Each row is a point. The last column is the point's height on a tilted bowl or saddle (a function of degree 2), plus a little noise. Count its main directions that bend up, bend down and stay straight.

Points (10 x 3):
[[-48  18 -28]
 [ 30 -30 -28]
 [ -2 -14 -14]
 [ 44 -36 -38]
 [ 39  15 -20]
 [  0  -9 -13]
 [ 33  35 -36]
 [ 15 -60 -60]
 [ 27   8 -17]
 [ 20  36 -39]]
Directions: 0 up, 1 down, 1 straight

Points, 17 rows:
[[  4 -11 -17 -35]
 [ -5  11   1  10]
 [-29  19 -14 -12]
 [-24   7  19 -18]
 [  7  10  11  23]
 [  4  -9   9   9]
 [ -7  -2   3   5]
 [  5 -30  -8 -56]
 [ 18   4  14  30]
 [  3   2  13  19]
 [ 33 -33  11 -26]
 [-26  10  -2  -7]
 [ 18 -18   6  -3]
 [  0  60  12 -60]
 [ -8  -5 -25 -43]
 [-33   9  -1 -12]
 [ 15  30  -7  -9]]
Directions: 0 up, 2 down, 1 straight

Points (17 x 4):
[[-14 -11  15  -2]
 [ 11   9  12   7]
 [ 60  -6 -18  60]
 [-24  13  28   7]
 [-33 -21 -22   1]
 [ 10  21   6   0]
 [-11 -14 -35   8]
 [ -6  47  43  29]
 [  3  11  15   4]
 [-29  12   5  -7]
 [ 21   6  -1  10]
 [ -7  27  -3 -15]
 [-32  15 -21 -12]
 [ 10  -2  50  36]
 [ -6 -10  -4  -3]
 [ 25  15  38  40]
 [-19  -2  13  -3]]
Directions: 2 up, 1 down, 0 straight

Points:
[[ 18  10   5  -3  11]
 [-23  39 -49  28 -46]
 [ 44  -6  -7  12   5]
 [  8  14 -21  10  -1]
 [-42  25 -26  -7 -27]
 [ 47  25  43 -47 -15]
 [-29  27 -24 -24 -18]
 [-42  -3  14  44 -39]
 [ 21 -42 -15  24 -20]
 [  3  15  18 -46  -4]
 [ -2   0 -19  15  -6]
 [ 11  29 -39  46 -33]
 [  9 -28 -16  32 -18]
 [ 37  30   4  10   5]
 [ -1 -28 -43  28 -39]
 [-37  -8  30 -31 -24]
 [-60  15 -37  25 -60]
 [ -7  17  32  -4   1]
 [-39 -24 -15   2 -33]
 [ 50   6 -17  23  -4]
 [-56   1   0  16 -35]
 [ 10 -16 -30 -25 -10]
 [ 29 -44  -5  20 -13]
 [ 15  31 -41  41 -32]
 [ -1  21  10  15   4]
 [-12  28  -1  28 -10]]
Directions: 0 up, 4 down, 0 straight

Points, 46 rows:
[[  7   0 -27 -23  -2 -20  -7]
 [ 10  -4   9 -15  -1   7  14]
 [ 35  15  -6  14  -6   9  -2]
 [ 23  12   7 -12  16  -6   1]
 [ 34  -4 -10   3 -22  -4   4]
 [  1  26 -31   8   4 -22 -26]
 [ 20  40   1 -25   2  30 -16]
 [ 10 -25  21   8  -3  22  10]
 [ 49   9  16   0  15  15  -9]
 [ -6 -11   1   0  36  13 -13]
 [  9 -23  -4  13   6  28   0]
 [-19   5  45   7  -4 -33 -13]
 [ 17  -5  -9  10 -18 -19   3]
 [ 11 -16  15 -20  19 -60 -23]
 [ 22  22 -17  15  16 -23 -21]
 [-15   6   9  13  15  13  -5]
 [-15 -13 -23  -8  38   1 -25]
 [-14  21 -11  -4 -15 -22 -12]
 [ 14  -6  11  49  39 -39 -29]
 [ 36   3  41 -19 -31 -24   3]
 [ 23 -18  43  18   3   7   4]
 [  3  48 -24  19 -12  -6 -23]
 [-21 -35  44  17  -7 -36 -14]
 [ 19  -5 -28  11  33 -16 -27]
 [  1 -16  -3   7  18  18  -4]
 [ 15  13 -29 -14  10  20 -16]
 [ -2   3   1  13  30 -35 -22]
 [ 13  -9 -32   7  -3  16  -7]
 [ 13  -9  26 -10  20  14   7]
 [ -9  -8  -1 -28  14  41  -7]
 [ -4  28  -2  19   6  13  -9]
 [ 10  48 -17 -22  49  14 -60]
 [ 31  -5   0   3  37   7 -17]
 [  7  19   0 -14  29 -13 -12]
 [-12 -33 -16   2  -5  13  -2]
 [ -5 -14 -18  16  24   7 -12]
 [ -4 -28  16  16 -11 -15   8]
 [ 40  -5  17 -14 -20   7  15]
 [-24   4  27   0  -1   4   2]
 [ 16   2  -9   4  26   7 -11]
 [  0  35 -58   9 -26  41 -50]
 [ 13  31   2 -17  -5 -52 -29]
 [ 22  -4 -10   9  31  20 -18]
 [ 28 -22 -19 -34  34  24 -10]
 [ -8 -10  -7  -3 -12   3   7]
 [-15  22 -11  -7  39   3 -31]]
Directions: 1 up, 5 down, 0 straight
